Each row is a point. Two turns around zero, p and q, are shown by what they do to some points. Write where each new point lands after one turn and then the other. Backwards means that the second turn is done in reverse. Each puzzle has new turns, and all numbers are rounded.

Turn p:
[-59  27  21] => [-65 -15  14]
[ 6 10 19] => [  2 -19  11]
[16  3 13] => [ 14 -14   6]
[11 -2 11] => [ 10 -12   0]
[ 22 -15 -76] => [ 32  73 -10]
[  4 -23  12] => [  8 -13 -22]
Turn q:
[ 15 -26   6] => [ 10 -20  21]
[ 13  36 -29] => [  7   0 -48]
[-43 -43  20] => [-39   3  51]
[15 34  3] => [ 22  17 -25]
Where do these land?
p, then q: [-28   1  18] => [-31   0  12]
q, then p: [-19   6 -50] => [-28  38 -26]
q, then p backwards: [ 49 -32  21] => [53 19 25]
q, then p: [-2 25 11] => [ 4 10 25]

Turn p:
[-57   5  -7  26] => [-34   8  24 -46]
[ 39 -39 -18 -56] => [ -6 -26 -56  51]
[ 65 -59   8 -38] => [ 28 -56 -53  50]
[-21  54  30  17] => [ 23  49  24 -33]
[-15  32 -27  31] => [-19  23  45  -1]
[ -2  12  17 -12] => [ 12  15 -12  -7]
[-10  -6  -3  33] => [ -5 -14  28 -15]
Turn q:
[ -9 -49  56   3] => [-41   6 -19 -60]
[10 40 28 -3] => [ 11  21  43 -11]
[ 43  31 -55 -25] => [38 32 -4 63]
[-44 -22  24 -16] => [-52 -19   5 -15]
[ 43  29 -58  38] => [ 79  -4 -14  33]
[-29 -21  34  10] => [-29 -19   2 -37]
[-13  -8 -29  -7] => [ -6 -16 -13  26]
Where do these land?
q, then p: [ -4  11 -23  22] => [ 11 -29   3  14]
p, then q: [-23   9 -42  48] => [-43  -8  31 -42]
q, then p: [ -7 -20 -34 -26] => [-26 -11  38  -9]
q, then p: [ -4 -44   5  -2] => [-43   7  -6   6]
p, then q: [ 22  47  37 -29] => [57 28 19 23]
p, then q: [57 52 19 20] => [ 57  41  15 -39]
q, then p: [-41 -55  38 -33] => [-65  21 -24 -45]

Turn p:
[ 36 -10  23 -19 -20 -11  28   2] => [ 37  14  -8  25  -6   8  -4 -35]
[-23  29 -16   2 -15  35  24   2] => [ -6 -33 -39 -21  -3 -12  21  -2]
[-23   8  -2 -26  -1  13 -36  18] => [-24  14 -21   4  33   1   5  26]
[-32 -12  24   2  -7 -39  11  -8] => [-10  11   2 -23   1  25 -40 -24]
[-36 -13  25  37  38  -4 -18 -16] => [-14   7  42 -53   8  17  -5  15]
[ 18  24 -23  31  31  -8  23 -21] => [  9 -22  28 -16 -31 -43  -2  -3]
[-18 -27 -27   1  -4 -22   9  30] => [-26  16 -15   7 -38  17 -16  10]
[ 22 -19 -16 -23  14  26 -41 -13] => [15 -1 13 31 22  1 10 49]
[ 18  27  31 -21 -31  14  22  20] => [ 18  10 -35  10  18  -7  23 -43]
[ 38  -7 -20  16  -5  -4 -21 -13] => [  1 -15  33  36  -7  -7   7   6]
Turn q:
[-44 -26  25  43  10  -5  -3  15] => [ -8 -29  54 -27 -10 -25   8  -9]
[  0 -10  -5   8 -30  -3 -13  43] => [-25  -1   7  23   9 -28  32  -1]
[ -4 -17   9  13  24  -8 -15  31] => [-29 -29  14   0  -4 -18  -7  11]
[ 19  24 -18   2   3  25  36 -47] => [ 34  39 -19  -4 -32  27 -20 -14]
[  3   7 -43 -42 -16  -3  -1   4] => [-18  30 -39   6  31   6   2 -14]
[  1  23  27   0  11 -21 -27 -31] => [ 37 -10   8  -7  19   5 -18  35]
[  9   2  39  -2  21 -34  19 -40] => [ 44 -32  15   4   5  32 -31  -1]
[ -6 -26   6   1 -12  30 -14  11] => [-12 -11  -8 -17 -14 -10  35   2]
[ 23   6 -26   9   2  11  21 -35] => [ 25  23 -24   1 -25   3 -21 -18]
[ -2  16 -13 -33 -13   8  -3  48] => [-46  20  -7  20  20  10  21  10]
Where do these land?
q, then p: [12 -5 62  2 76  7 14 19] => [-15  18 -19  11  22  83  41  17]
q, then p: [  3 -12 -24 -17 -25 -42  10  12] => [  4 -16  41 -28 -12 -15 -16  17]
q, then p: [-58  15  47   4 -16  -3  14  16] => [ 49  31 -10 -41  22  13  17 -22]
q, then p: [ 13  12 -17 -14 -18   6 -47   2] => [-21  19 -11   1 -36 -33  -8   5]
q, then p backwards: [ 10  -7   5 -18 -23  -8   9 -15] => [ 12  -3  17 -12 -21  17   7  -1]
p, then q: [ 17  -6 -29  24 -27  12 -11  28] => [  7  11  34  -7 -17 -10  17 -38]
q, then p: [ 17   2   6  57  20   4   8 -14] => [-14   3  14  41  21  22  -2 -36]
q, then p: [-55 -14   1 -12 -19   6  -7 -17] => [ 48  15 -19 -12  10 -19 -23   8]
p, then q backwards: [ -4   4  -9   3  13  10 -16 -16] => [ -8   3  15   4   6  -7 -21   6]
p, then q: [ 23  20 -17 -19  25  -5  14  -7] => [  9 -11  -1  35  21 -20 -13   1]
p, then q: [ 22  -9 -25 -11  -5  12  11  -8] => [  1  -6  -2  23 -14 -26   8 -13]

Turn p:
[  8 -29  25  37  25 -34  -1  25 -20] => [  2  14 -10 -12 -31 -59 -24 -14  -7]
[ 17 -17 -26 -14 -12   1   7  24  38] => [-27 -12 -22  -8  24  12 -27  27  -5]
[ 29  31   2 -19 -34 -15  35  -2   0] => [-25  36  20   8  -4  43 -21   1 -10]
[-28  12 -14   3 -11  29  33  -4 -11] => [-7 21 13  5 12  6 42 26 -1]
[-26  37 -17 -23  36  10 -25 -32  -5] => [ 37 -26  21  30   1  16  21   2  43]
[-39  25 -10  -6 -36   9  27 -22  28] => [-14  -8  42  14  21  27  27  28 -27]
[-12   8  18 -27  15  23 -25  10  11] => [ 31 -21   2 -29   4  16   3   6  17]
[ -4   7   3  39  -1  10 -19   5 -19] => [ 18  15   0   2  18 -29  12 -24  -5]
[ 33 -36  19   5  36  -6 -17 -17  11] => [ 20 -22 -45   5 -33  -9 -21 -12  -9]
[ 23 -40  -2   5 -19 -28 -15  11 -33] => [-39   3 -21 -13 -14 -22 -12 -41   3]
Turn q:
[ 28 -32  26  -3  28 -49 -46  43  -6] => [ 29  -3  47  -8 -29  42 -51  12 -35]
[ 14 -19  -7   7  29 -41 -37   0  32] => [  0 -12  20 -32 -44  12 -34 -20 -19]
[ 10  11 -16  -1   2  43  15 -15 -23] => [ -9  37 -15   8   9 -23  28  14   3]
[-37 -16  -5  21   7   0  10  -1 -18] => [ -7 -27  15   0   9 -31   4  23   1]
[  5  11   6  17   1 -11  36  -4  10] => [  2 -14   2  30 -10 -10  14 -22   7]
[-18  14  -3  23 -16   1   2 -19 -24] => [  4 -10 -15   7  24 -35   0   1 -10]
[ -6 -31   8 -17 -24  -4  19 -22  -3] => [-35 -10  12   5  29  11  10  -9  -8]
[ -9  -9 -12   7 -22  40  31 -15  -6] => [-30  14  -4  14  26 -24  22   4  25]
[-12  -3  31   8 -10  21   6 -18  21] => [-32 -12 -25  21   1   3 -11   4  13]
[ 27  -7  -4  -1  -8 -32 -44  38  24] => [ 29   8  21 -25 -13  31 -48 -20   5]
[-25   6 -15  -2  -2  22  15   8  10] => [ -4  -6  -7  -7   4 -10  19  11  32]
[ 22  76 -10 -60  14  11  -8   5 -18] => [ 53  36 -53 -15  -4  33  47   2 -14]
Where do these land?
q, then p: [ 15   6  -8 -36 -25 -18   7  -1   2] => [ 22   7 -17  16 -16  23  24  13   6]
p, then q backwards: [-41  12 -20  40   6   6  28  36   8] => [-15 -19 -22  19   0  33   5   4 -59]
q, then p: [ 24  -7   6  -9  10 -26   4  15 -15] => [ 16  27  -9 -10 -10   9  10 -22 -10]
p, then q: [-32  13  26   7  -4   0  10   6  -5] => [  9  -4  -2  30  10  29   6   0 -12]
q, then p: [ 38  -7   6  15  -7  -2 -10 -39  16] => [  4 -12  31  27   8  -2  31 -28   7]
q, then p backwards: [-41  33 -13   3  24 -14  -5  37   9] => [-24  -7  22 -22  52  18 -22   1  10]
q, then p backwards: [ -8  16  -9 -32  38  -7  32  16   3] => [-30  -2  17 -22  13  29  11 -34 -15]
p, then q: [ 28  10   4 -11  -9  22 -10  -2 -13] => [-11  23 -24  -9  -9  -9  18  -4   6]
p, then q backwards: [ -2 -39 -15  54 -24  22 -32 -64 -23] => [ 10  45   4   0 -11 -30  60 -66 -12]
q, then p backwards: [ 20 -38  22 -32  -8  18 -24  -4  19] => [ 29   9  -7 -35 -37  -8  29  11   6]
